Each row is a point. Each copy is the shape, with its points in the same order, stretched, turned, moved and blurred by noise. Some copies are also mirrored. Which?

Shape (9 x 3):
[[  8   1  11]
 [  2   5  14]
 [-16   7   1]
 [ -7 -22  15]
 [-95 -31  -9]
 [  5   1  -4]
 [  0  10  10]
 [ 10   6 -27]
 [  0  10  12]]
Copy 1:
[[ 10   2 -10]
 [ 12   9  -2]
 [ -7  12  22]
 [ -6  22 -13]
 [-72  74  56]
 [ -1  -7   3]
 [ 14   2   8]
 [-18 -29  15]
 [ 11   7   5]]
Copy 1 is: mirrored
Copy 2:
[[ 16  -1   6]
 [ 19   2  12]
 [ -6   2  23]
 [ 20 -16  22]
 [-47 -19  87]
 [ -2  -7   2]
 [ 10   4  14]
 [-28  -7 -12]
 [ 12   6  14]]
Copy 2 is: only turned

Shape (7 x 4):
[[  0   1  16  21]
 [  9 -31 -11 -13]
 [ 10 -94 -11 -33]
 [ 11  23  43 -15]
 [ -5  16  -4 -28]
 [ 32  21  13  16]
 [ -7 -31 -16  68]]
Copy 1:
[[  4  -5  24   5]
 [-24 -33  -8  -1]
 [-26 -70 -55 -16]
 [-12  29  10  -2]
 [-40   7 -10  27]
 [ -5   6  55 -20]
 [ 26 -50  52   1]]
Copy 1 is: mirrored
Copy 2 (7 x 4):
[[-31  42   9   2]
 [  4  30  -8  44]
 [ -9  38 -42  95]
 [-44   4  26   6]
 [  4 -15   3   6]
 [ -1  26  44  -3]
 [ -1  93 -24  -5]]
Copy 2 is: only turned

Shape, 9 rows:
[[ 14  17 -65  40 -24 -35]
 [  3 -42 -25  46  19 -27]
 [ 25 -43  15  18 -44  14]
 [-49 -47  10 -14  13 -29]
 [-48 -11  21   3  23   6]
 [ 23  -3 -21 -42  32  53]
 [-36 -26  25 -21  26  50]
 [-42   7  17  16 -12 -29]
 [ 29  32 -20 -33  43 -12]]
Copy 1, 9 rows:
[[ 48 -59 -29 -10  16 -79]
 [ 93  11 -22  23  13 -11]
 [ 24  -8  23  73  35 -45]
 [ 67 -21  -9   1 -11  61]
 [ 28   8  14 -30   7  52]
 [-78  49 -49  26 -11   2]
 [-21  42   4   4  17  66]
 [ 48 -46  26 -34   7  18]
 [-22  22 -62 -10 -65 -11]]
Copy 1 is: only turned
Copy 2, 9 rows:
[[  1 -22  83 -19 -53  44]
 [-10 -45  32  23 -58   4]
 [-56  52  47  32  -9  -2]
 [ -1  -3  15  28 -53 -95]
 [-22  -9 -36 -16 -35 -59]
 [-15 -30 -20  29  80 -14]
 [-50  -7 -57  -3  25 -74]
 [ -6  33  -5 -34 -72 -38]
 [ 56 -17  -9  31  18  30]]
Copy 2 is: only turned

Shape, 13 rows:
[[ 16  64  -8  14  16 -48   4 -11  10]
 [ -7  28  23  -4  -7 -44  13 -11  49]
 [ 13 -18 -13   4 -23  25  23   4  -7]
 [ 16  -8 -14  -3 -30  39   0  -1 -10]
 [  7 -21   1 -15 -32   7  23  24 -33]
 [ 19 -33   4  -4  11  -2   7  23 -11]
 [-13  37   6   7   3 -63 -30 -38  11]
 [-17   1 -14   1  16  38  26   0 -26]
 [-14 -27  11 -37  -9  26  10  25 -27]
 [-13  45 -24  28 -21 -33 -35  29  51]
 [ 18  41  31  17  11 -21 -25 -12  33]
 [ 12  11 -17 -51   5  -7   2   1  -1]
 [ -1  24   8 -17 -21  10   5  27 -24]]
Copy 1:
[[-47  -3  37  12   1 -95 -10 -17  -4]
 [-73  34  31 -31  59 -66   8 -32 -10]
 [ -7  21 -27  18 -16  -2  -7   0  -1]
 [  8   5 -32  29  -8   3 -37   6 -11]
 [ 12   3 -38  24 -16   2  25 -13 -35]
 [-10   9  15  24 -25  12  26 -40 -24]
 [-75 -17  21  18  45 -67  -6  -8  10]
 [ 26   3  11  11 -30   6   6  51  -7]
 [ 16   0   0   1 -11  26  28   6 -47]
 [-53 -13   2 -19  20 -62 -40 -72  26]
 [-30   8  50  13  47 -55 -16 -37   3]
 [-36 -11  26   3 -30 -27  -1  -4 -57]
 [ 19 -11 -15   8  -8 -26   4 -10 -46]]
Copy 1 is: mirrored
Copy 2 (13 x 9):
[[  1  21 -35 -34  -9 -11  -6   6 -24]
 [  9  36 -10   0  31   0  -4   8  18]
 [-33 -12  48 -16   7 -14  31  10   0]
 [-34 -37  40 -11  -6 -21  17   5  -1]
 [ -6 -14  48 -31   3  17   0  -5  -7]
 [  9  -9  27 -24  17  23  38   2   3]
 [ 21   6 -44  -7  37  -3 -32 -11 -19]
 [-67 -11   5 -18 -15   9  26 -14 -24]
 [-11 -17  31  -9   0  38   5 -32   3]
 [ 10  16   2  33  -7 -29  -4  26 -43]
 [ -3 -10 -34  -8   4  -4   2  27   6]
 [ 22   4  13 -23  -7   7   8 -48   8]
 [-19 -14  14 -22 -27  18 -18  -9 -17]]
Copy 2 is: mirrored
